Each row of a before or after table is a point. One or more steps were done to the points. Then noise was added and the rows were shuffled. The steps act on columns, c1 being the first. Name the steps. A step turns or swaps two columns, mirrors them in a line or flattens them onto one, adds a multiple of one to another, or multiplies or shifts one. Angles are multiples of 10 degrees, from the lower column toward the higher: turns from -170 to 170, lines from 10 to 170 but not 90. Use the fewest steps. Two steps may share a column if one is a turn and the other turns, adds or multiplies; they go together, in the order done. Otherwise the lowest column goes first.

Before (11 x 3):
[[ -0.5  -2.4  -3.7]
 [ -1.6  -0.1   4.6]
 [ -2.8   1.5   0.4]
 [ -7.9  -3.0  -5.2]
 [  5.9  -2.1   0.3]
 [  3.7  -0.9   4.2]
 [ -0.2   4.0   2.4]
 [ -0.4  -3.7  -5.4]
 [  3.9   2.5   5.3]
 [  4.7  -1.2 -12.0]
 [  0.0   1.8   4.9]]
After:
[[-3.8  0.4  3.1]
 [ 0.6  1.8  3.8]
 [-2.9  3.9  3.5]
 [ 1.7  3.7  1.9]
 [ 3.3  0.4  0.2]
 [ 1.8 -0.8  3.2]
 [-6.5  0.1  0.4]
 [-5.0  0.5 -8.2]
 [-1.0 -3.8 -3.8]
 [-0.3 -2.5 -2.3]
 [ 6.5 -5.7 -3.6]]
Steps: mirror c1 and c2 in the line at 80 degrees; multiply c3 by 0.7

Before (9 x 6):
[[ 7.4 -1.2 -1.1  1.0  4.4 -4.0]
 [ 0.3  5.6  5.8  3.3  1.2  7.5]
 [ 2.8 -1.2 -8.0  0.0 -1.4 -4.1]
 [ 0.9  2.6  3.4  5.7 -4.0  1.1]
 [-1.2 -1.2  1.1  0.9  1.3 -4.2]
 [ 4.7 -4.2  1.0 -7.9  1.9 -1.9]
 [ 2.1 -5.3 -8.0 -3.1  2.4 -4.3]
 [-7.0 -9.4 -0.7  4.4  2.9  2.3]
 [10.3 -5.1 -0.5 -1.3  2.6 -1.5]]
After:
[[-6.6 -4.8 -0.6 -1.2  1.8  8.1]
 [ 0.4  2.6  3.3  5.7 -5.1  1.3]
 [-7.1 -1.3 -1.0  0.8  3.2  4.5]
 [-3.1 -1.1  1.0  0.9  0.3 -3.1]
 [-4.0 -4.0  0.8 -8.0  0.7  2.8]
 [ 5.7 -9.4 -0.6  4.4  1.9 -4.9]
 [-5.0 -1.2 -8.0  0.3 -2.3  0.5]
 [-4.8 -5.3 -7.9 -3.0  1.2 -0.3]
 [ 6.3  5.8  5.9  3.2  0.1  4.3]]
Steps: mirror c1 and c6 in the line at 60 degrees; shift c5 by -1.0

Before, 13 rows:
[[ 1.4 -4.6 -0.8 -5.4  0.0 -3.3  3.0  4.7 -2.8]
 [-2.5 -5.0  3.1  0.7  1.9  6.8  1.6 -2.6  0.7]
 [-5.1 -4.7 -6.1  1.7 -0.5  3.6 -3.6 -5.7 -8.2]
 [-3.1  1.3  3.0  2.4 -4.0 -6.9  1.0  7.0 -0.9]
 [ 0.5  0.7  4.3 -3.5 -4.6  0.6  4.4  3.7 -6.4]
 [-0.6  0.4 -1.3  1.1  3.6  3.2 -3.1  0.5  1.8]
 [-1.6 -6.9 -2.8  5.5 -3.4  5.1 -5.7 -6.3 -7.8]
 [-7.1  6.4 -4.4  1.7 -4.1 -4.4  3.1 -1.7  5.3]
 [ 2.1 -3.1  8.6 -7.3  1.6 -4.8 -0.1  1.0  1.6]
 [-2.4 -2.9 -1.7  4.2  1.9 -0.1  4.2 -3.0  6.6]
 [-3.0  0.7 -0.9  2.2 -3.8  1.8  4.4 -1.2  9.0]
 [-3.2 -4.3 -5.0  2.2 -8.0  3.6 -7.2 -0.6 -4.0]
 [ 4.7  5.8  2.5 -0.2 -4.7 -6.4  5.9  3.3  3.2]]
After, 13 rows:
[[ -0.2   0.2  -1.2  -0.7   3.3   3.4  -2.9  -0.7   1.0]
 [ -1.5  -7.1  -3.2  -7.5  -2.8   4.8  -6.0   4.1 -15.2]
 [ -2.5  -3.2  -1.4  -4.8   1.8  -0.2   4.1   1.3   1.9]
 [ -2.7   1.2   3.3   0.5  -4.6  -7.3   0.9  -7.3  -1.1]
 [  2.2  -2.9   9.1   7.2   1.6  -5.0  -0.4   1.8   8.6]
 [  4.4   6.0   2.7   1.0  -4.5  -6.5   5.5  -3.5   4.5]
 [ -4.9  -4.5  -5.8  -3.1  -0.1   3.7  -3.7   5.8 -12.5]
 [ -7.0   6.5  -3.9  -2.3  -4.8  -4.6   2.2   1.3   3.2]
 [  1.7  -5.1  -1.4   7.1   0.4  -2.9   2.5  -2.9   3.4]
 [ -3.2   0.8  -1.0  -2.6  -3.7   1.1   5.1   0.5   6.9]
 [ -2.9  -4.7   3.1  -1.6   1.6   6.6   1.5   1.8  -1.5]
 [  0.3   0.4   4.6   4.3  -4.7   0.4   4.1  -1.9  -2.0]
 [ -3.3  -3.9  -5.6  -2.4  -7.5   3.6  -7.0  -0.7  -6.2]]
Steps: turn c4 and c8 by -160 degrees; add 1 times c4 to c9

Before (12 x 12):
[[ 3.4  1.8  0.6  1.3 -4.3  5.7 -1.8 -4.0  4.4  8.6 -3.3 -5.2]
 [-0.7 -2.0  3.8 -4.3  4.0  1.6 -1.5  2.8 -5.0 -2.1 -4.9  3.7]
 [-0.8  2.1 -3.3 -0.9 -1.5  0.9  1.2  2.9 -2.3 -1.1 -3.3 -4.8]
 [ 0.6 -4.6  1.5 -2.5  4.4  0.4 -6.8  8.4 -1.2 -2.1  1.1  3.2]
 [ 3.7 -2.5  3.8  3.6 -1.2 -2.3 -4.3  1.4 -5.3 -2.8  1.6  3.0]
 [ 2.0  3.3 -1.0 -1.9  7.1  4.2 -2.6  6.0 -7.0  1.9  1.3  3.2]
 [ 5.7  3.8 -3.2 -2.2  3.2  1.3  0.5 -5.6  6.4  5.7 -1.4 -3.0]
 [-2.2  0.9  3.3  0.5 -4.2 -6.0 -1.5  4.2 -1.8  3.4 -2.6  2.0]
 [ 4.9  1.3  2.7  0.2  1.3 -0.9  0.2 -0.5  0.8  6.5 -3.5 -8.5]
 [10.2  0.1 -4.7 -7.2 -0.3  4.5  1.3 -3.5  2.3  9.7 -1.1 -4.7]
 [ 1.1  0.1  3.4 -4.2  3.1  3.6  2.0  4.0 -1.6 -0.1  4.3  0.9]
 [ 5.9  0.4 -2.7  2.7  0.4  3.3  5.8  0.5  3.2  7.1 -4.7 -3.1]]
After, 12 rows:
[[ -3.2   6.9  -0.8   2.5   1.4 -17.8  -3.6  -5.8   1.6   3.6  -1.1   2.0]
 [  0.6   1.0  -6.2  -0.8  -8.1   1.7  -2.4  -5.1  -0.4  -1.9  -1.8   3.2]
 [  5.2   9.9   0.2  -0.6   0.1   3.7   3.2   6.4   2.1   5.7   6.3  -2.7]
 [  2.6   7.2   0.8   2.2  -1.1  -2.8  -2.6   0.7   4.6   6.3   1.7  -8.6]
 [  2.7   5.8   2.6  -2.3  -4.6  10.8  -3.1  -1.8  -2.4   0.0  -2.7   1.0]
 [  3.3   6.8   5.3   4.7  -0.7  10.3   3.8  -0.4   5.8   7.1   4.6  -3.1]
 [  2.1   7.8  -1.5   3.0   5.3  17.0  -1.2   1.4   3.1   8.6   5.2  -5.5]
 [ -2.8   7.8   0.2   1.1  -0.2   2.9   3.6  -3.3   3.1  -1.3  -1.2  -4.8]
 [  8.8   6.0   0.4  -5.4   2.0  13.2   4.8   2.7   5.4   9.2   2.1  -4.4]
 [ -4.1   4.0  -0.9  -2.3  -4.8   5.0  -4.1  -0.4   4.9  -2.2  -2.9   3.8]
 [  3.1   3.6  -3.7   5.7   0.3  -7.4  -4.3  -1.9   2.1  -2.6  -5.5   2.9]
 [  1.6   9.2  -2.6   0.3  -9.0  12.4   0.4  -1.4   2.0   1.9  -7.0   2.8]]
Steps: turn c9 and c11 by 110 degrees; turn c1 and c9 by 30 degrees; shift c2 by 6.0; turn c3 and c7 by -80 degrees; shift c4 by 2.0; turn c5 and c8 by 150 degrees; multiply c6 by 3

Before:
[[ 3.8  1.7 -1.0 -1.6  0.5 -0.7 -1.5  0.6 -2.8 -7.8 -4.7 -0.8  6.9 -3.5
   5.6  5.8  5.4  1.2  3.6  2.9]
 [-3.1  0.5  3.4 -1.4 -4.7 -3.7  3.4 -0.9 -0.2 -1.9  0.7  3.9  2.1 -3.6
   0.9  2.1  6.2  1.4 -0.6 -0.3]
 [ 6.9 -2.3 -5.5 -5.7 -3.4  3.0 -7.4  1.3  0.4 -3.3 -0.7 -1.8 -3.2 -1.2
   0.0  2.7 -2.1  4.8  4.5  2.5]
 [-4.5  3.9  3.0  3.9 -3.0 -1.0  4.3 -2.0  0.6 -2.9  3.2  4.8  1.4  0.9
  -6.1  4.9  0.7 -2.0  1.3 -0.7]
 [ 3.2 -2.2  1.4 -1.6  1.9  2.2 -1.4  5.0  1.1 -2.6 -5.9  0.3  3.2 -3.3
   5.7  4.1  0.2  3.4  3.6  1.2]
 [ 2.3  2.5  1.2 -0.6  1.2 -1.7  2.6 -0.2 -0.9  1.2 -2.8 -2.0  1.7 -3.9
   2.3  6.0  4.6  2.4  3.4  4.7]
 [ 0.5  1.8  1.5  1.8 -4.3 -2.1  0.8  2.4  1.6 -0.4 -0.2 -0.2  5.7  0.5
   0.2  1.1  4.7 -3.1  4.5  2.5]
 [ 0.2  4.4  3.6  3.4 -6.8 -5.4  0.9 -4.1  3.9 -0.2  7.0  3.5  1.7  3.7
  -3.6  5.5  1.8  3.6 -3.3 -5.8]
 [ 4.4 -5.3 -4.0 -0.5  3.2  0.6 -3.2  4.9 -5.8 -2.3  0.7 -2.6  0.8 -5.2
   5.4  0.9 -1.9  4.5  8.6  1.3]
 [ 5.4  1.6 -5.3  7.4 -7.1  2.3 -5.6 -4.0  1.9  1.7  5.0  6.3 -5.9 -2.0
   2.1 -1.6 -2.7  1.0  3.5 -3.1]
 [ 4.4 -3.0 -7.3  5.1 -3.3  4.9 -8.6 -8.3  3.2  0.2  3.8  0.5 -5.0  1.6
  -2.1 -7.1 -6.1  4.6  3.7 -2.3]]
After:
[[  3.9   1.6  -1.2  -1.7   0.5  -0.6  -1.7   5.7  -2.7 -23.4  -4.8  -0.3
   -7.1   2.0  16.9   5.8   0.3   0.9   3.9   3.3]
 [ -3.2   0.2   3.5  -0.9  -4.4  -3.2   3.3   5.8  -0.4  -5.8   0.4   3.6
   -2.4   1.6   2.9   1.6   2.4   1.2  -0.9  -0.1]
 [  4.7  -5.1  -3.8  -0.3   3.0   0.8  -2.6  -1.0  -5.5  -7.1   0.7  -2.4
   -0.9   0.3  15.7   0.2  -4.7   4.3   8.3   1.5]
 [  2.9  -2.2   1.4  -1.9   1.9   1.9  -1.7   1.1   1.0  -7.7  -5.7  -0.1
   -4.4   1.8  17.1   2.3  -5.2   3.7   3.3   0.2]
 [  4.0  -2.9  -7.2   5.3  -3.1   5.1  -8.3  -7.6   3.6   0.9   3.9   0.2
    8.1   6.5  -6.9  -3.9   6.6   4.1   3.8  -2.5]
 [ -4.8   3.7   2.8   4.3  -3.2  -0.8   4.5   0.2   0.4  -8.0   3.3   4.4
   -4.9   5.6 -18.3   0.7   2.1  -2.0   1.3  -0.8]
 [  5.3   1.6  -5.1   7.6  -7.6   2.8  -5.9  -3.9   2.0   4.9   5.4   6.1
    2.5   2.9   6.2  -5.8   3.9   1.2   3.7  -3.2]
 [  2.6   3.0   0.6  -1.1   1.0  -1.8   2.8   4.3  -0.9   4.0  -3.0  -1.4
   -6.4   0.9   7.2   0.4   1.5   2.6   3.2   4.8]
 [  0.3   1.9   1.7   1.4  -4.4  -2.0   0.8   4.8   1.2  -1.5  -0.1   0.1
   -2.0   5.5   0.5   5.4  -1.4  -2.7   4.7   2.5]
 [  0.0   5.2   3.5   3.3  -6.8  -5.4   1.0   1.4   4.0  -0.1   7.4   3.3
   -5.8   9.0 -10.8   0.8   4.2   3.4  -3.2  -5.3]
 [  7.3  -2.3  -5.7  -5.5  -3.2   2.9  -7.1  -2.0   0.9  -9.9  -0.8  -1.8
   -2.0   4.0   0.5  -3.9  -2.0   4.7   4.3   3.0]]
Steps: turn c8 and c17 by -80 degrees; multiply c10 by 3; turn c13 and c16 by 100 degrees; shift c14 by 5.0; multiply c15 by 3

Before (14 x 32):
[[  4.2  -4.3   1.6  -0.8   5.0   2.3  -2.0   4.9   0.9   1.9  -0.7   4.6
    1.7  -1.9   1.9   8.6   2.4   1.4   8.5   7.5  -3.4   2.1  -5.9  -1.7
   -5.8   2.6  -2.1  -0.3   2.7  -7.8   4.8  -1.9]
 [ -3.1  -2.3  -2.3   1.4   3.0   5.3  -0.1  -3.9  -3.2   0.5   3.8  -3.1
    1.5   0.3  -9.8  -1.5   0.1   1.9  -3.3   5.4  -2.4  -8.0  -0.2  -0.7
   -4.3   0.0  -4.2  -1.0  -3.2  -7.1   2.7  -2.3]
 [ -5.7  -0.1   3.7  -0.7  -2.8   1.8   0.4   0.6  -6.2   4.7   5.2   3.7
    2.1   0.6  -5.0  -1.8  -0.6  -0.4   7.6   4.3   4.5  -4.7   0.5   2.5
   -2.1   5.5  -5.8   1.1  -5.3   5.9  -3.3   0.8]
 [  1.5  -1.4  -0.3  -2.2  -1.9  -4.8  -1.8   0.5  -7.5  -2.3   4.4   5.6
    2.1   4.7   3.8  -0.9   4.1   2.7  -1.2  -3.9   0.0  -7.2  -1.2   1.9
    1.7   1.3  -7.2   7.7  -6.6  -2.6  -1.5   0.0]
 [ -9.2   1.9   3.5  -4.8  -2.9  -0.3   1.2   0.7   5.9   3.2  -8.3   0.6
   -2.3  11.5   0.5   0.6  -1.0  -3.0   2.2  -4.0  -1.6  -3.3   2.4   2.7
    0.3   2.0   0.1  -3.0  -2.4   1.9  -1.3  -3.7]
 [ -1.2   1.3  -6.1  -1.5   0.7  -1.2   7.7   9.7  -1.2  -0.9  -1.9   3.9
   -4.9   2.0  -3.5  -3.2  -1.5  -3.7   0.2  -0.3  -0.1   1.9   3.3   1.7
    3.6   0.6   1.6   4.1  -2.7   1.5  -1.1   3.5]
 [  8.6  -0.8  -5.5   0.1  -4.9   5.0   2.3   4.9   3.1  -3.7  10.1   6.1
    3.5   1.6   0.6  -1.6  -9.2  -3.1   2.8   2.7   0.9   4.9   2.4   1.3
    6.1  -4.3  -8.3   1.1  -0.4  -0.5   8.1   3.8]
 [ -1.2   2.4   7.1   1.8   0.1   0.3  10.3   3.4  -5.9  -3.5   2.8   3.1
    1.4  -0.2  -0.3  -0.5  -3.4  -2.5   0.0   0.0  -3.5  -1.3   2.9  -3.2
    3.2   0.2  -2.4   1.0   4.7   0.5   7.0  -6.6]
 [ -4.3  -0.2  -0.9  -2.0   3.2   0.9   2.7   5.0   3.0  -1.4  -2.9   4.0
    4.8   3.0  -1.0   1.8  -2.3   0.7  -5.9   1.2   4.7  -2.8   3.2   2.9
   -2.3   7.4  -4.9  -0.3   4.0  -4.9  -3.9  -4.6]
 [ -5.2  -6.9   0.1  -1.6   3.1  -1.7   3.1   3.7   3.8   1.5   7.0  -0.9
   -1.1  -0.2   4.0   3.8  -5.2   7.4  -4.8   1.4  -2.8  -4.6  -5.8   1.6
    2.4  -5.6   1.3  -1.3  -3.2  -4.3   8.5   3.5]
 [ -1.9  -1.2   4.6   0.3  -2.9   4.9   2.3   4.4  -1.6  -1.8  -1.5   4.7
    2.7   2.1   0.1   7.1  -7.3   4.0  -1.2  -1.6  -2.0  -3.9   0.9   8.1
    5.5 -10.8 -11.4  -4.8   1.0  -4.0  -0.7   8.7]
 [ -1.7   1.2   0.7  -3.4  -6.2   3.4  -0.4   7.7   1.8   1.7   6.7   2.1
   -3.5   2.1  -4.4  -3.4  -0.9   1.1  -0.8  -0.7   1.9   2.3  -6.2   6.8
   10.2  -0.7   0.2  -5.4   1.1  -1.9   3.2   6.8]
 [ -9.3   3.4  -1.3  -5.9  -4.9  -1.6  -0.5   0.5   0.0  -4.8   4.5  -1.8
    0.0   1.0  -0.6  -0.8  -1.6   2.3   4.8   7.3   2.8  -2.7   0.6   7.2
   -2.7  -2.1   9.2   3.6   1.1  -2.5   8.3   7.4]
 [ -0.7  11.1  -1.9  -0.6   1.4   6.0  -0.9   2.8   6.2   2.8  -3.1   3.2
   -2.9   1.4   0.9   1.5  -1.8   0.7   4.6  -6.0  -3.7  -1.6  -1.6  -4.6
    4.4  -1.1  -1.3  -4.3  -0.7   3.0   1.0   1.9]]
After (14 x 32):
[[  3.5   0.1   0.2  -0.9  -2.9  -9.2   1.3   0.4   3.2   4.9   4.9  -5.3
    2.4   0.7  -5.1   3.0  -0.4  -0.3   5.3   4.0   4.5  -4.9  -0.8   1.1
   -2.0   5.7  -5.5   1.2  -4.9   6.1   7.7   0.5]
 [  3.7  -2.6  -0.9   1.6   3.6   8.9  -0.7  -3.5  -2.0   0.8   3.9   3.8
    1.8   0.2  -9.9  -0.3  -0.2   2.0   2.8   5.4  -2.6  -8.1   1.7   1.6
   -4.1  -0.1  -4.2  -0.6  -3.3  -7.0   2.8  -2.2]
 [ -2.0  -1.7   4.2  -2.7  -1.7  -2.1  -5.5   0.7  -2.4  -2.3   4.5  -3.5
    1.8   4.8   3.8   2.0   4.3   2.8  -4.8  -3.7   0.1  -7.4   0.9  -0.1
    1.8   1.0  -6.9   7.9  -6.7  -2.6   7.4   0.0]
 [ -3.1  -0.6   8.2  -0.1  -4.7   0.2   7.1   3.8  -9.7  -3.7  10.2   0.2
    3.6   1.6   0.5   1.8  -9.2  -3.3   5.5   2.6   0.8   4.8  -4.0   1.0
    6.0  -4.2  -8.4   1.2  -0.4  -0.1  -6.6   3.8]
 [  8.5  -6.6  -0.9  -1.8   3.1   5.3   8.9   5.6  -3.3   1.3   7.4   0.5
   -0.9  -0.4   4.2   0.2  -5.2   7.7  -4.1   1.5  -3.0  -4.7   4.0  -4.4
    2.6  -5.3   1.2  -1.3  -3.6  -4.1  -5.3   3.4]
 [  0.1   1.6   6.9  -1.8   0.7  -1.3  23.3   8.0   1.2  -1.0  -2.1   1.9
   -4.8   2.1  -3.5   2.9  -1.3  -3.6  -0.9   0.0  -0.2   2.1  -6.5   2.4
    3.5   0.6   1.9   4.4  -2.8   1.0   1.5   3.4]
 [  4.6   2.5  -2.4   1.7   0.5   0.2  30.9   2.2  -7.2  -3.5   2.8  -7.4
    1.5   0.4  -0.2  -3.0  -3.3  -2.7   0.4   0.0  -3.5  -1.4  -3.7   1.9
    3.2   0.2  -2.2   1.3   4.4   0.6   3.6  -6.4]
 [  1.1  11.1   3.7  -0.7   1.4  -1.2  -2.9   2.9   1.5   2.8  -3.2  -0.8
   -3.0   1.7   1.0  -4.9  -1.9   0.5   7.4  -6.0  -3.5  -1.8   0.7   0.3
    4.4  -0.9  -1.1  -4.0  -0.7   2.9  -6.0   1.8]
 [ 12.3   3.2  -0.2  -5.8  -4.9  -7.9  -1.3   0.5  -2.4  -4.7   4.3   2.0
   -0.4   1.3  -0.9   7.0  -1.8   2.4   0.8   7.5   2.5  -2.8  -0.8  -1.4
   -2.7  -1.6   8.9   3.6   1.2  -2.7  -1.0   7.2]
 [  7.4   1.7  -1.9  -4.5  -2.5  -3.2   3.6  -0.1   7.3   3.2  -8.3  -2.9
   -2.3  11.7   0.5   2.4  -1.3  -2.9   0.7  -4.1  -1.7  -3.2  -2.8  -1.3
    0.3   2.2   0.1  -3.1  -1.9   2.0  -3.5  -3.7]
 [ -1.3  -4.4   2.7  -0.4   4.5  -9.7  -6.0   6.8  -5.7   1.8  -0.4  -4.1
    1.7  -2.0   2.0  -4.3   2.5   1.4   6.3   7.6  -3.3   1.9   3.8  -7.1
   -5.4   2.6  -2.2  -0.1   2.8  -8.0  -3.1  -2.0]
 [  1.9  -0.2   3.7  -2.0   3.2   9.0   8.0   3.6   6.2  -1.5  -2.6  -1.7
    4.7   3.1  -1.1   1.9  -2.4   0.7  -2.5   1.2   4.9  -2.8  -4.9  -2.6
   -2.5   7.4  -4.9  -0.4   4.2  -4.4  -1.5  -4.8]
 [  1.1  -1.3   0.3   0.1  -2.9   6.0   7.4   3.5   1.0  -1.7  -1.3  -6.5
    2.8   2.3   0.2   4.9  -7.7   3.8   3.6  -1.7  -2.0  -3.8  -2.4  -9.3
    5.5 -10.8 -11.5  -4.6   1.2  -3.8   2.0   9.0]
 [  3.0   0.9   1.1  -3.5  -6.3   3.9  -1.5   9.3  -1.1   2.0   6.5  -1.6
   -3.9   2.4  -4.4   7.6  -0.8   1.0   2.6  -0.8   1.8   2.4   3.1   1.3
   10.1  -0.7   0.5  -5.2   1.1  -1.9  -2.3   6.8]]
Steps: turn c1 and c31 by -150 degrees; turn c9 and c31 by -70 degrees; turn c3 and c12 by -130 degrees; turn c6 and c19 by 60 degrees; multiply c6 by 1.6; multiply c7 by 3; mirror c8 and c23 in the line at 170 degrees; turn c16 and c24 by -110 degrees
